Rows are points. Each copy is the shape, with its points in the same order, turned, moved and blurred by noise. Is it also mirrored, or only turned?

Shape:
[[-186,-33,-87],
[-242,306,-184],
[17,-185,36],
[121,140,-86],
[-51,49,-55],
[165,200,32],
[55,15,94]]
Copy 1:
[[-165,121,-118],
[-399,-134,-93],
[48,192,15],
[-174,-27,208],
[-127,54,22],
[-63,-150,230],
[29,8,109]]
Copy 1 is: only turned
Copy 2:
[[-81,131,158],
[122,396,45],
[-116,-139,121],
[180,21,-51],
[7,79,51],
[157,-18,-179],
[-20,-73,-71]]
Copy 2 is: mirrored
Copy 3:
[[22,-89,150],
[-288,-249,209],
[110,120,-47],
[-227,25,-55],
[-111,-37,45],
[-284,-1,-182],
[-52,1,-134]]
Copy 3 is: mirrored
Copy 4:
[[-75,196,134],
[-8,131,467],
[-70,41,-116],
[-115,-141,174],
[-53,22,133],
[13,-250,182],
[36,-87,15]]
Copy 4 is: mirrored

Shape:
[[-30,-35,169,204,88,112],
[53,60,-77,182,-253,-222],
[209,16,-162,-14,-237,-256],
[-122,164,-197,-18,-93,236],
[57,21,19,129,162,112],
[147,-17,75,-271,101,12],
[6,-234,-127,-14,118,48],
[267,-197,99,-22,99,-251],
[-82,-30,-265,-69,67,-160],
[-132,-46,-82,177,-108,-45]]
Copy 1:
[[-87,-185,-99,-79,129,-210],
[-211,41,239,-56,259,114],
[-177,189,240,-112,75,217],
[158,20,-85,235,149,78],
[67,-89,-69,-122,61,-152],
[-37,-36,-87,-112,-276,101],
[-15,80,62,18,-131,-217],
[-227,16,142,-328,-185,-63],
[76,26,287,76,-80,-4],
[-121,-40,148,104,183,-92]]
Copy 1 is: mirrored
Copy 2:
[[-203,23,-54,-36,80,-226],
[101,6,-86,310,329,-14],
[178,-52,-147,291,223,203],
[-19,-115,271,-107,279,13],
[-66,-23,-30,-108,46,-133],
[-26,44,86,70,-209,133],
[-1,126,-88,-188,81,76],
[35,75,-265,131,-111,70],
[266,106,23,-59,187,27],
[11,101,-19,35,342,-101]]
Copy 2 is: only turned

Shape:
[[-278,114,109,81,209,144,88,-122],
[9,-103,-86,230,3,270,120,8],
[-16,106,-196,25,156,166,131,70],
[111,226,180,-64,59,74,0,-1],
[-75,90,-182,-46,51,249,-73,138],
[-83,21,-81,-41,-253,34,-263,28],
[140,6,116,-255,106,56,-162,60],
[214,9,151,24,343,-49,162,118],
[-71,202,198,-111,18,-196,-79,-109],
[94,-190,197,9,-45,134,92,309],
[137,-123,-3,-148,73,6,186,-151],
[-224,5,-270,25,-39,-60,65,108],
[-204,-154,316,126,24,-6,148,219],
[-49,203,6,7,-176,-66,94,168]]
Copy 1:
[[81,148,-2,286,181,8,-123,-258],
[65,34,225,-19,128,-54,-291,57],
[-48,74,56,-126,61,-8,-217,-197],
[4,-40,140,132,-174,178,9,-219],
[108,73,-63,-110,-83,-52,-271,-151],
[297,16,-90,-89,-135,115,-64,140],
[-50,-191,-89,98,-249,89,-34,-58],
[-379,25,172,121,-85,5,16,-144],
[89,-6,-63,161,-36,172,258,-147],
[-29,13,243,64,-170,-258,-13,92],
[-103,-244,83,-11,146,-2,16,-89],
[80,217,-95,-209,155,-43,-38,-68],
[12,177,174,297,15,-267,122,43],
[160,147,134,-128,-108,25,100,-123]]
Copy 1 is: mirrored
Copy 2:
[[370,-73,134,114,167,-72,105,-59],
[155,72,-56,74,226,95,-187,-240],
[-21,13,-36,216,160,-107,-38,-148],
[142,95,-141,121,-41,35,121,100],
[-39,-94,-134,52,208,-114,46,-152],
[-78,-11,-41,-211,352,82,36,180],
[-22,-125,-138,-80,-149,54,84,115],
[105,168,9,141,-320,-5,-66,-68],
[128,53,137,60,52,-6,183,329],
[2,152,-90,-122,-80,314,56,-232],
[35,-149,82,156,-66,201,-158,20],
[-153,34,219,63,271,-60,16,-111],
[237,187,209,-133,-38,213,171,-212],
[-106,233,30,99,190,82,187,31]]
Copy 2 is: mirrored
Copy 3:
[[-45,270,-244,-305,-8,-114,-8,-93],
[-24,344,58,126,40,-121,63,-102],
[-117,195,-204,51,73,21,189,-118],
[-278,-35,-81,-149,-11,-54,-48,-96],
[-76,50,-139,6,210,-100,256,-176],
[131,-199,1,7,117,-237,102,-167],
[-185,-180,-29,-144,177,-26,94,134],
[-286,156,-139,5,60,229,-125,157],
[-23,-206,-184,-244,-109,-44,-153,-27],
[-71,104,268,5,253,167,-79,-40],
[-63,61,29,-56,-165,72,166,187],
[247,34,-231,58,56,91,177,-183],
[93,197,113,-236,181,167,-250,-114],
[-18,-96,-63,3,-39,96,-31,-308]]
Copy 3 is: mirrored
Copy 4:
[[47,-204,-77,-250,-66,168,-47,-228],
[74,-49,-203,22,-204,-175,99,-226],
[-53,15,-26,-215,-120,-114,241,-200],
[72,26,178,-43,-194,215,127,7],
[-55,99,125,-126,-104,-130,121,-297],
[48,88,232,145,115,-161,-85,-107],
[53,330,124,-37,-103,166,49,-19],
[-109,129,-190,-159,-308,210,189,105],
[32,-43,165,-73,83,272,-16,150],
[-148,162,-115,276,-238,114,133,-161],
[195,146,-196,-65,16,112,247,2],
[-170,-36,-9,-93,177,-175,133,-132],
[-244,-82,-220,207,-111,240,-68,-181],
[-135,-114,157,108,18,37,215,-47]]
Copy 4 is: mirrored
